Each row is a point. Each copy is the shape, with its points in the same order, turned, moved and blurred by noise. Is it also mirrored, or only turned?

Shape:
[[-13  -3 -43]
 [ 10 -35  14]
 [-24  54  -1]
 [ 38 -15 -28]
 [ -5 -28  13]
 [  9 -35 -24]
 [ -4 -19  22]
 [ 13 -30  13]]
Copy 1:
[[-41 -14 -18]
 [  5 -38  25]
 [-17  52   0]
 [  5 -38 -29]
 [ -4 -28  29]
 [-19 -47  -3]
 [  2 -22  33]
 [ 11 -39  21]]
Copy 1 is: only turned
Copy 2 (8 x 3):
[[-43   6 -17]
 [ 22  33   9]
 [-10 -60  -9]
 [ -5  30 -40]
 [  9  20  18]
 [-17  44 -11]
 [ 17  11  19]
 [ 17  33   5]]
Copy 2 is: mirrored

Shape (9 x 4):
[[ 42  38 -12 -27]
 [ 14  21 -25 -11]
 [ 10  35 -33 -24]
 [  2 -22 -12 -44]
 [-37 -19   9 -36]
 [  1 -21 -16 -44]
 [-12 -25  -6 -50]
 [-15 -28  14  18]
 [-11  -1  -1  20]]
Copy 1:
[[ 30  24  51  27]
 [ 24  19  12  19]
 [ 20  41  17  17]
 [ 26   9  14 -36]
 [-14  -3  -1 -42]
 [ 28  13  14 -36]
 [ 12   6  11 -51]
 [  7 -42 -19  -6]
 [  4 -18 -16  16]]
Copy 1 is: only turned
Copy 2, 9 rows:
[[ 50  41   0 -50]
 [ 29  12 -16 -36]
 [ 44   7 -23 -42]
 [  8 -23  36 -47]
 [ 28 -38  34 -13]
 [ 15 -21  26 -47]
 [ 18 -33  40 -42]
 [-11  -3  11  12]
 [  7   1 -11   8]]
Copy 2 is: mirrored
Copy 3:
[[-24  23 -25 -60]
 [-30   4 -22 -23]
 [-45  -2 -19 -39]
 [ 10 -42 -16 -26]
 [  6 -41  22  -1]
 [  1 -39 -17 -21]
 [ 12 -47  -6 -15]
 [ 13   7   0  33]
 [-12   6  -4  16]]
Copy 3 is: only turned
Copy 4 (9 x 4):
[[ 39  45 -16 -26]
 [ 23  16 -34 -20]
 [ 22  30 -43 -29]
 [-25  32  -3 -35]
 [-50  26  -1  -2]
 [-25  36 -12 -46]
 [-38  40   2 -29]
 [-20 -20  16 -12]
 [  2 -18  -6  -4]]
Copy 4 is: only turned

Shape:
[[  3  -7  22 -39  -2  25]
 [-18  20  -3  -5  16 -19]
 [-39  -1 -23   6  44   1]
 [ -2 -35  35 -20 -18 -16]
 [ 21  15  20 -23 -26   6]
 [-15  40  10 -12 -31 -16]
 [ 23  -9 -14  22  38   6]
 [ 23 -23 -30  11 -23  41]
 [ 17 -16 -17 -40 -17  -1]]
Copy 1:
[[-26  -6  10 -35 -17 -15]
 [-13  -7 -13  23   8 -19]
 [  4 -31 -51  14  18  -4]
 [  6 -15  40  -4 -22  -2]
 [-27  29  17  -6 -25 -22]
 [-43  16   6  39 -23 -13]
 [ 27  14 -36 -13  14 -20]
 [ 17  20 -41 -28 -60  -9]
 [ -6  -8   4 -12 -44 -43]]
Copy 1 is: only turned
Copy 2:
[[-33   7  37  16  21 -20]
 [ 12 -15  17   1 -10  14]
 [  4 -29  10 -23  19  40]
 [ -7 -18  13  55  25 -28]
 [-13  20  20  21  -7 -38]
 [ -9  -7   8  13 -44 -21]
 [ 24  24   3  -9  39  17]
 [-12  19 -20 -23  44 -42]
 [  3  -7  31  -1  25 -49]]
Copy 2 is: mirrored

Shape, 13 rows:
[[-19 -38 -23  14 -15 -32   6  11]
 [ 16   6  25 -15  -9  -4   4 -24]
 [-11 -12 -13  -3  18 -18  18  11]
 [ 16  21  -9 -42   4  -2   2  20]
 [ -9 -26 -21  31  11  -1  16  36]
 [ -9   5   1  26  35   1 -50   7]
 [ -7   5   8 -27  -5  27   0   3]
 [ 40   9  29 -46 -37  -5  -8   4]
 [ -3  23 -25 -10 -23  16   8   6]
 [ 50  21  36 -26 -27 -19  18   9]
 [-11 -10  -5  21 -11 -34  18   2]
 [  5 -19   3  20  30   4 -20  14]
 [-44 -23   1  32   0 -35  19  41]]
Copy 1 (13 x 8):
[[-29 -20 -18   2 -21  -5  18 -35]
 [ -7 -15  24 -16  19  -5 -14  17]
 [ -2   0 -14   3  -2 -19  26  -7]
 [ 36  10  15 -24 -11 -24  -3   5]
 [  2   1 -50   6  -6   5  17 -17]
 [ -7  40 -13  38  15  -8 -31 -12]
 [ 10  10   1 -37  20 -15 -12  -8]
 [  8 -11  34 -47 -20  -1 -36  26]
 [ 33 -20   3 -19  10 -14 -11 -28]
 [ 17 -33  19 -30 -19  -4 -27  49]
 [-16 -36 -14  11  -8 -13  11 -13]
 [ -6  29 -21  18   7   9  -4  -2]
 [-35 -17 -60   9 -16 -36  14 -20]]
Copy 1 is: mirrored
Copy 2:
[[ 26  -2  13   6  -9  10  45  24]
 [ 13  -6  22 -13   6 -28 -17 -20]
 [ 10  22   5  -9  18  -8  25  18]
 [  3  24  -3 -39  -5 -15 -24  18]
 [ 13  21   0  19  23  30  20  29]
 [-30 -21 -34  27  14 -14   0  14]
 [ 11   2 -11 -33  12   2 -13 -17]
 [ 33 -15  23 -37 -18 -23 -52  -2]
 [ -6  23   8 -26 -16  21  -7  -9]
 [ 26   5  48 -25   0 -24 -54   6]
 [  7   3  38   2   3  -1  28  14]
 [  3  -1 -21  26  23  -9   1  13]
 [  5 -11  24   2  31  28  47  47]]
Copy 2 is: only turned
Copy 3, 13 rows:
[[-19   7 -27  -2  30 -16  32 -12]
 [ 40   6   4   6   8  -1 -15  14]
 [ -7  12   2 -17  26  15  18 -16]
 [ -2   1  -9 -14   2  42 -25   1]
 [-39   9  16 -18  31  -9  25 -11]
 [-24  51  11  -9  23 -21 -41 -22]
 [ 10  -1   0 -15 -14   0 -23  -7]
 [ 28 -17 -34  -3   3  26 -41  45]
 [-16   0  -5  10 -24  18 -10   1]
 [ 29   4 -11  -1  15  36 -19  57]
 [ -1  27 -17   7  24   1  34   5]
 [-18  18  20 -13  41 -15 -18  -9]
 [-23  40  -8 -37  23 -16  53   2]]
Copy 3 is: only turned

Shape:
[[-11   4 -29 -33 -33  -2 -12  14 -14]
 [ 18 -16  -6 -27  12  -2  12 -18   8]
 [-34  14  37   2   2 -21  -6 -27 -11]
 [ 30  -3   4 -12  -6 -19  25 -28 -11]
 [ 21  -9   2  -8  29 -26  -6 -21 -12]
 [  0 -10 -37  13 -36  11 -23   9  -6]
 [ -8   2 -32 -11 -44 -12 -26   8  28]
 [-21   5  29   0   3  14 -15 -32  -2]
 [ -9  31  60  10  17   4 -15  -6  -8]
 [ -7   9  57  -7  -8  -2 -41 -22 -22]
 [  8 -37 -11  -7  -3 -15  14   5   3]
 [ 20 -24   8 -18  -8  -8  12  -6   3]]
Copy 1 (12 x 9):
[[  4  22   5   3 -34 -20 -18 -27 -33]
 [-13  19  10 -17  -1 -12  13 -19  24]
 [-10 -18  18 -22  32   7  24  -7 -43]
 [  5  35   3 -25  14   4  27 -34   7]
 [  2  -4  -1 -11  31 -18  15 -33  16]
 [  5  22 -12  43 -24   4  -8 -13 -19]
 [-12  43   7  34  -8 -23 -16   1 -33]
 [-23 -18  23  -9  17  23   7  -9 -18]
 [ 13 -30  23 -26  41  28  -7   9 -20]
 [ 13 -24  49  -3  32  21  -1 -24 -33]
 [  4  17   1   5 -12 -23  31  -7  11]
 [  8  24  21  -9  -2 -10  24 -16  15]]
Copy 1 is: only turned
Copy 2 (12 x 9):
[[ 16  -4 -15 -53 -13  14 -17  11  -4]
 [ 36  -1  15 -16   4 -29 -14  -4  32]
 [-29 -14 -16 -20   9 -17  31 -24  21]
 [ 24 -18   2  -6 -23 -31 -14 -31  26]
 [ 14  -2 -18   8  14 -39 -15 -14  30]
 [ 27  15 -18 -17 -19  44 -14  15  11]
 [ 31 -24 -14 -38   2  47 -11  12  16]
 [-23  15  11 -21  13  -4  18 -21  33]
 [-44   0  15   5  28 -15  22 -26  -2]
 [-60  -1   0 -12  15  -7  -9 -21  28]
 [ 31 -12   4   0 -15 -15  -7  21  33]
 [ 17 -15  15  -6 -13 -19 -17   4  28]]
Copy 2 is: mirrored
Copy 3 (12 x 9):
[[ 26 -29  -2   1 -42  10  43  -4 -14]
 [ 16 -35  -2  21  -4 -27 -13  -7 -16]
 [-21  13  24  40 -17  11   1  -4  27]
 [ 21 -11 -21  38   2 -21  -4  10   0]
 [-10 -22 -10  30 -22 -32 -20  18   1]
 [ 28 -47  -9 -15 -30  34  10  16   7]
 [ 29 -40  -3 -26 -26   7  32 -16  27]
 [  0  -6  40  29 -16  12 -18  -2  10]
 [-20  33  43  15  -4   2 -10  22   7]
 [ -1   7  58  33 -21  -1   7  31  22]
 [ -3 -53 -14  14   3  -9  10   5  -8]
 [ 13 -32  -2  25  12 -19   7   6  -7]]
Copy 3 is: only turned
Copy 4 (12 x 9):
[[-19 -34   2  11  14 -22   2 -19  18]
 [ 36   2  16  -7  12 -16   1 -26 -17]
 [-21   0  22 -15  -8  22  38  19 -23]
 [ 40 -12  27  17   8  11   8  -9 -27]
 [ 31  -9   9  -9   0 -16   9   5 -46]
 [-22 -14 -19  29 -14 -12 -20 -27  -3]
 [-37  -1  -5  27  29 -16 -18 -23  -1]
 [-13   8  23 -28 -24  19  12  -6 -17]
 [ -1   8  23 -37 -22  31   3  43  -6]
 [-21  -7  52 -18 -35   5   4  29 -16]
 [ 24  11  -3  20   4 -26  16 -16 -11]
 [ 31   7  23  15   2 -13   7 -10  -7]]
Copy 4 is: mirrored

Shape:
[[ -4  27  10  11 -24  -2 -23 -10   0  12  -5  16]
 [ -5  27  -4  11  -2  17 -12  -5   9   7   6  19]
 [ 18  28 -13  18   3  -7  -1  -7 -18  -4  19  16]
 [ 18  16  -8  -6 -18  -9  -2 -23  10  15  18  21]
 [ 16  23  12   0 -35 -10  18 -27   1   7   8  19]
 [-18 -15 -14  -9  14  -7  -8   7  11 -57 -17 -27]
 [-37 -15 -34 -32  30   0   6  11  -3 -17 -29 -35]
 [-25 -33 -16 -18  34   9   4  -9   0 -20 -17 -18]
 [  3  23  21  12  -7   3  32   9   0   8   4   2]
 [ 36  12  -1   9 -19  23 -10  -8   8   8 -10   5]
 [-19 -18   6 -19  12  13 -15  -8 -30 -22  -2 -22]
 [-23   4 -30 -15  -4  17   0  -6  -7 -22   2 -45]
 [ 16  41  14 -10  -2 -14 -12 -16   1   9  -7  -2]
 [ 22  11  11  12   3 -13   0  -6  10  21  20 -18]
 [ -3  21  17  36  -7 -10  14 -38  21  20  16  -6]
 [ -2  -4  -1  32 -21 -30  11  -2  -4  26   0 -11]
 [-35 -25 -11 -31  12   2  -9  23  11 -24  11 -28]]
Copy 1:
[[  1 -19  -8 -13  -1  -7   9 -28 -17   8  24   8]
 [ -5 -15 -23  -4  -6   6  -1 -20 -10  22  10  -8]
 [ 13 -21  -7 -12 -12   3 -21 -21 -12  -2   6 -33]
 [ -8  -4  -2 -38  11   2   1 -17 -12   5   4 -20]
 [-13   1  -1 -36  -2 -22   8 -11 -26  -9  13 -19]
 [ -9 -19  -3  39  13 -21 -22  20  45 -12  -4   8]
 [ -5 -11  28  43   6  -4 -24  44  37  30   4   6]
 [-11  -2  20  31  -8  -6 -17  25  34  18 -27  10]
 [ -8  13 -15  -6 -32 -10   2   2  -9  -3  28 -20]
 [ -9  -2 -15  -4   8  23   7  -9 -30 -16   3  -2]
 [-27 -21  32  28 -18  -5 -24  -2  15   0  -5  14]
 [-29 -42  16  23   0   5  -9  33  17   6   8  -9]
 [ -4   1  10   3  12  -5   9 -31 -12   3  29 -23]
 [  1   5   6 -15 -14  20  16 -17  13 -12  18 -25]
 [  4 -10  -7 -25 -26 -10  46 -13   2   0   4 -29]
 [ 26  -8  10 -30 -24  -1  17  10   6 -13  24   0]
 [-32 -11  10  17  -3   3 -25  21  58  13   9  17]]
Copy 1 is: mirrored
Copy 2 (17 x 12):
[[  2  -7   2  17  18  25  16 -17 -19  -4 -16   6]
 [ -6  -5 -10   9  -2  -1  11 -26 -19 -14 -10  12]
 [ 19  15  -5   1   3 -13  31 -18 -27  -9  -2 -20]
 [ -5 -10  -4  -1  12   4   0 -14 -32   1 -21 -26]
 [-14  -1   1   3   9  11  17  -5 -31  20 -28 -29]
 [ 43  38 -24 -27 -18  23 -12   5   6  13   3  28]
 [ 19  51 -20 -23  19  -5 -31  12  26  15  14  41]
 [ 22  36 -19 -22  -5  -7 -33 -13  12  31  21  23]
 [-16  -3 -22   3  -3  -5  28   3   9   8 -12 -15]
 [-17  -2  -4 -22   0  23  18 -35 -12 -10  -4 -15]
 [ 34  28  12 -16   1  -1  -4 -28  24  29   4  19]
 [ 28  43 -16 -24  13  -2 -13 -19  26   0 -25  17]
 [  1 -17  -1 -21  27   7  25  -4 -23   5  -8  -1]
 [ 15 -22 -28 -10  16   2  12 -14   0  -3  -2 -29]
 [  6 -15 -47  16  23   4  26 -24 -13  23 -21 -24]
 [  7  13 -20  21  32  24  16   1   6  -2   6 -36]
 [ 38  16 -11 -13 -12   1 -41  10  30   6  -1  28]]
Copy 2 is: mirrored
Copy 3, 17 rows:
[[-10   4  -3 -12 -27   2 -15  -3  13 -15 -22  -1]
 [  0  -2  -1 -18 -18   6 -20  -9  18 -12   5  17]
 [-19  17 -10  14 -18  16   3 -21   5 -10  16  13]
 [  0  12 -18  12   4   6 -13  -4  27 -30  -4   5]
 [-23  22 -28  -1   4  -1 -16   4  11 -27  -4 -12]
 [ 39 -25   4  -9  18  17  11 -26 -40  19   1 -21]
 [ 57   4  44 -13  27  11  -1  -7 -43  19   4   0]
 [ 40  -1  22 -25  37  27   9 -14 -32   9  -6  13]
 [-22  20 -11 -23   2 -11   1  12  -3   0  18   3]
 [ -8   7 -23  -4  -1 -12 -21 -29  14   4 -13  20]
 [ 42  21  -4 -28   3  32  14 -18 -24  13 -16   6]
 [ 48  18  10 -20  10  -3  -4 -34 -27  -3   9 -12]
 [  1  12 -19  11 -25  -8  -9   8 -11 -20 -15  14]
 [ -7  11  -7  -2  -3 -22  27  -7   2 -18  -4  20]
 [-30   6  -8 -24  -3 -15   9 -13  -5 -56  -4  13]
 [-32  18  21  -6  10 -15  21 -13   5 -18 -16  -9]
 [ 60  -9  14 -28  19   9  25 -10  -8  14   3 -12]]
Copy 3 is: mirrored

Shape:
[[ -2   2   1  -3 -17 -19 -11 -10   7  -8  10   3]
 [ 21  17 -20  -3   4  -2  -9  11 -13   3   7  28]
 [ 23 -16  15  11 -20  -2 -13 -14 -34  22   8  20]
 [ -2  -8  -8   8 -22  -6   7 -16 -31  -1  -9  21]
 [ 30   4  12   3  17  15   4 -14   6 -18  10  -3]
 [ 19 -15 -14 -14 -12  -1  -3 -17 -10  16 -31   2]
 [ 17  25  17   7  -6  18 -12  20 -13   2  -1  20]
 [ -2   0 -15 -23   6  -1  14  13 -37 -13 -24  -5]
 [  9  12 -22 -12  -4  -1 -16  13 -10  16 -23 -11]
 [ 14 -17 -13  -4   4   8  30   9 -12  -1  -4  -2]
 [ -2  18  18  -1  -3 -15  15 -20  -6   6 -19 -13]
 [  0  18  16 -24  17 -17  27  15   8  18 -24  -7]
 [ 19   1 -12 -14 -15  15  23  -9 -25  -1  12   6]
 [-16   7   7 -18  11  11 -16  -8   8   0   3  23]
 [  0  -6 -20 -16  11  15  -8 -16  -1  -1 -26   0]
 [  7  -1  -2  18  19  -4  -9  18   2  19   4 -12]
 [ 23  11 -12  20  22  14 -14  -5 -33 -13   6   6]]
Copy 1 (17 x 12):
[[ -6   6   3  23  13 -14 -15   6 -10   5   1  -2]
 [ 18 -20 -15   2  30  17 -24  -2 -21  -1   6  -2]
 [ 15  -8  -3   6  23 -11 -60   7  18  28  24  -8]
 [  4  -2 -22  -5  29 -20 -23  12  -1  13  26 -26]
 [ 16   2  31  -5   4  22 -20  12   5  -7   1 -13]
 [ -7 -20 -29   4   2  -3 -40  16  13   1  -2 -28]
 [ 32  15 -12  -9  27  18 -32  -2  -3   3   3   8]
 [-15 -11 -26 -26  32  -1 -16  -9  14 -19  -1 -22]
 [ -9 -15 -39   1   9  14 -26  -4   5  -6  -5   2]
 [ 10 -23  -8 -20  18  -3  -1  21  22  -5   1 -16]
 [-21  14  -7 -20  -5  -8 -22  19  -2   3   1  -7]
 [-16  -1 -14 -35   4  -1 -14  16  -5  -4 -36   9]
 [ -1 -11  -7  -4  38  14 -14  25  18   5  16 -18]
 [ 11   7  -4   3  16  10  -8 -11 -16  24 -18 -24]
 [ -1  -8 -22  -3   1  16 -12  -2   7  -3  -9 -39]
 [ 13 -14  -8 -11 -11   6 -16 -17  10   9   3  17]
 [ 16 -11   6 -14  18  26 -25 -14   4  -4  35 -14]]
Copy 1 is: only turned
Copy 2 (17 x 12):
[[ 14  14  16   2  15   7 -22  12   5 -12 -20   6]
 [  1  13 -22 -15 -23  19 -27   4   0 -10 -24  -2]
 [ 42   6 -39  15  12  10  -8   3  -8 -13  -9  -2]
 [ 32   3 -15 -11   6  26   7  19   7 -10  -8  10]
 [-21  11  -4  26  -5   5   0  -3 -11   7 -15  10]
 [ 12  11  -4  -4   5  28   4   6 -13 -33  15 -12]
 [ 11  28 -21  -5  -7  19 -20 -12  -6  25 -23 -12]
 [-13   7 -11 -28   3  23  21  14  19  -9 -10 -24]
 [ -2  11   0 -13  -2  34 -19   6   1 -14   0 -37]
 [-18   8 -21  -7   5  17   5   5  18  -6  13   6]
 [  3  -4  13 -11  26  11   1  18 -22  11  -2  -7]
 [-23   7   5 -39  20  -6 -10   3 -16   8  11 -19]
 [ -7  -2 -26  -4  15  34   3  -7   7 -12 -15  14]
 [ 13   6  18 -13 -12  -3  -9 -24   1  -5 -19   0]
 [ -2   3  16  -4 -17  24  10  -5  -1 -20   5 -13]
 [ -5   2  -7  10  -7  -1 -33   9   9  10   9 -22]
 [ -1  -3 -24  19 -30  21   0  13   3   9 -27 -10]]
Copy 2 is: only turned
